Each row of a before or after table is a point. One or more steps were done to the points. Then noise was added and the rows were shuffled. The steps act on how far a point lies along the listed directions, d1 being the first. Name the steps. A step turns or swaps two directions, mirrors them in a line or flattens them onto one, adds a multiple of one to another, or multiplies one. Angles are multiples of 10 degrees, from the lower direction toward the higher: turns from -170 to 170, lines from 10 to 170 but not 90. Use the fewest steps. Two steps may share a direction if one is a turn and the other turns, adds or multiplies; they go together, in the order done. Otherwise the lowest direction goes first.

Directions:
(1): 64, 252
(2): -252, 64
Before (14 x 2):
-56, 67
-22, 14
-51, 71
55, 91
-92, 27
-26, 12
-86, 29
-19, -4
-42, 105
29, 35
-31, 23
46, 95
-91, 66
-16, 18
After (14 x 2):
-14, 9
-21, 6
-80, 24
-10, 99
-29, 16
89, 82
-94, 23
33, 32
-21, -5
-86, 57
81, 91
-43, 68
-10, 9
-36, 68
Steps: add -0.3 times d1 to d2

Directions:
(1): 301, -233, -197, 71, -28, -117
(2): -97, -20, 38, 405, 153, -65
Before:
-40, -19, 1, 70, 24, -20
84, -49, -46, 24, 37, -22
-22, -8, -15, 53, 9, -12
-17, 66, 40, -103, -54, 53
26, 13, -27, -92, -37, -7
-11, -7, 12, 11, 18, 8
49, -20, -24, -1, -9, -14
17, -10, 11, -18, -12, -2
31, -53, -14, 12, -22, -12
-92, 44, 67, 131, 73, -6
28, -43, -28, 1, -11, -50
-74, 45, 57, -44, -11, 8
After, 12 rows:
22, -22, -40, -21, -24, -11
-10, 7, 28, -1, -2, 3
-47, 38, 46, 126, 30, 9
-77, 61, 33, 22, 19, 1
37, -55, -45, -28, -21, -22
-18, -4, 24, -48, -32, 18
17, -25, -4, 0, 10, 2
10, 31, 10, -109, 6, 34
-28, 13, 14, -64, -23, -15
138, -97, -73, 26, -2, -55
-12, -31, 8, 95, 27, -46
-10, 31, 17, -43, -12, 16
Steps: turn d1 and d2 by -120 degrees

Directions:
(1): -50, -55, 18, 12, -425, 341, -103, -75, -215, -79, 7
(2): 43, 311, 255, 114, 146, 275, 198, 185, -94, 64, 107
(3): 554, -56, -88, 115, 63, 54, -98, -106, -78, 26, 80
(4): 47, 147, -9, -144, -11, 256, -67, -196, 417, 130, -166
Before:
-37, -51, -24, -21, -35, 5, -10, -32, 33, -24, 3
-22, 9, 3, 42, 102, -146, 35, 54, -12, -7, 37
-70, -41, -32, -25, -43, -28, -32, -24, -1, -9, -13
23, 4, 14, 1, -2, 21, -20, -43, 58, 29, -13
-32, -1, -13, -39, 32, -56, 4, -15, 76, 7, -24
-56, 20, -12, -2, -30, 24, -7, 2, 63, 11, -23
-79, 30, 44, 2, 92, -110, 80, 95, -58, -16, 20
33, 18, 8, 29, 79, -37, 36, 59, -91, 11, 51
-11, 19, -20, -50, 26, -14, -12, -37, 64, -7, -27
-123, -25, -6, -51, -4, -48, 5, 6, 67, -5, 5
53, -4, 28, 57, 76, -50, 36, 100, -113, -30, 58
After, 11 rows:
-92, 15, 11, -44, 11, -2, 13, 4, 88, 10, 6
76, -108, -70, 17, 28, -130, -46, 16, -65, -44, 16
-63, 46, 18, 15, -14, 39, 20, 32, 30, 12, -3
31, 33, 48, 29, 18, 39, 11, -9, 17, 28, 12
62, -66, -64, 11, 44, -103, -24, 5, -72, -4, 30
-14, -57, -41, -19, 60, -168, 8, 20, -25, -25, -6
23, 36, 12, -20, 55, -8, 18, -6, 70, 22, -6
-51, -5, 8, -25, -23, 52, 11, -26, 60, -6, -4
-78, 9, -5, -41, -36, 32, -22, -38, 51, 14, -31
22, 60, 18, -23, 51, 28, 14, -7, 40, 2, -6
76, -41, -59, 25, 87, -158, -27, -22, 38, 0, 12
Steps: add -0.7 times d1 to d3; turn d2 and d4 by -70 degrees

Directions:
(1): 98, 164, -121, -21, 254, -176, 468, 120, 21, 139, 285, -94, 38, 156, -39, 95, 28, 285
(2): -64, -37, 56, 295, -26, -335, 43, 346, 117, -348, -84, 202, -244, -57, -10, -136, -35, 114
Before (13 x 18):
46, 44, -61, -83, 39, 121, 42, -77, -31, 132, 88, -72, 51, 36, -39, 46, -2, 6
-8, -10, 0, -7, 22, 9, 27, 9, -2, 24, -9, 34, 1, -1, -1, 9, 6, 1
2, 29, -23, 20, 64, -61, 91, 57, -1, -14, 58, -16, 1, 50, -24, 11, 2, 72
6, 44, -42, 26, 47, -67, 142, 90, 2, 7, 81, -23, -34, 20, -7, 21, -3, 80
16, 29, 15, 34, 59, -43, 127, 90, -17, 10, 76, -11, -43, 43, -9, -2, -2, 110
12, 22, -42, -40, 67, -31, 160, 24, -7, 67, 126, -49, -14, 77, -1, 53, 7, 91
28, 19, -20, -2, 36, -12, 74, 33, 12, 18, 36, 17, 15, -10, -6, -20, 41, 41
-15, -14, -6, 7, -7, 21, -64, 3, 16, -33, -5, 11, -15, -25, 5, -2, 4, 17
18, 5, -14, 17, 48, -62, 96, 44, 53, 5, 27, 28, -7, -10, -15, 11, -2, 58
-8, -50, 42, -14, -73, 77, -137, -41, -9, -29, -100, -30, -11, -27, 40, -11, -1, -102
21, 31, -56, -3, 75, -60, 177, 59, 5, 9, 77, -5, -20, 72, -11, 33, -17, 93
29, 73, -23, -42, 109, -24, 171, -25, 2, 94, 98, -27, 41, 42, -10, 48, -2, 61
-21, -23, 27, 37, -53, -25, 9, 2, 14, -55, -35, 22, -31, -12, 11, -22, -44, -32
After:
85, 139, -135, -22, 238, -164, 476, 134, 16, 106, 263, -71, 12, 175, -36, 100, -1, 278
-66, -151, 114, 4, -223, 179, -409, -106, -19, -118, -273, 33, -39, -119, 63, -70, -11, -269
0, 3, -7, -9, 31, -3, 49, 13, 0, 30, 3, 30, 4, 6, -1, 13, 6, 14
69, 115, -50, 12, 190, -120, 365, 139, -7, 94, 224, -64, -16, 123, -25, 55, 17, 256
45, 102, -78, 5, 173, -128, 294, 106, 4, 55, 183, -60, 22, 121, -34, 57, 14, 195
79, 130, -125, -49, 235, -156, 476, 108, 9, 152, 316, -109, 6, 179, -21, 114, 22, 280
54, 61, -58, 3, 134, -113, 250, 75, 55, 62, 125, -12, 11, 40, -27, 46, 13, 150
-30, -42, 9, 6, -45, 55, -131, -16, 15, -49, -44, 23, -13, -47, 13, -17, -1, -28
52, 62, -56, -8, 102, -60, 200, 65, 17, 59, 112, -11, 25, 29, -17, 7, 45, 115
92, 177, -99, -42, 275, -151, 480, 67, 25, 176, 280, -82, 62, 142, -35, 103, 12, 254
-36, -53, 43, 29, -89, 17, -69, -28, 8, -65, -86, 28, -29, -35, 17, -31, -50, -85
69, 88, -91, -57, 105, 46, 180, -12, -16, 137, 159, -77, 45, 76, -45, 60, 2, 97
57, 136, -113, 7, 191, -158, 399, 145, 11, 96, 238, -76, -6, 107, -27, 76, 14, 231
Steps: multiply d1 by 3; multiply d2 by 0.7
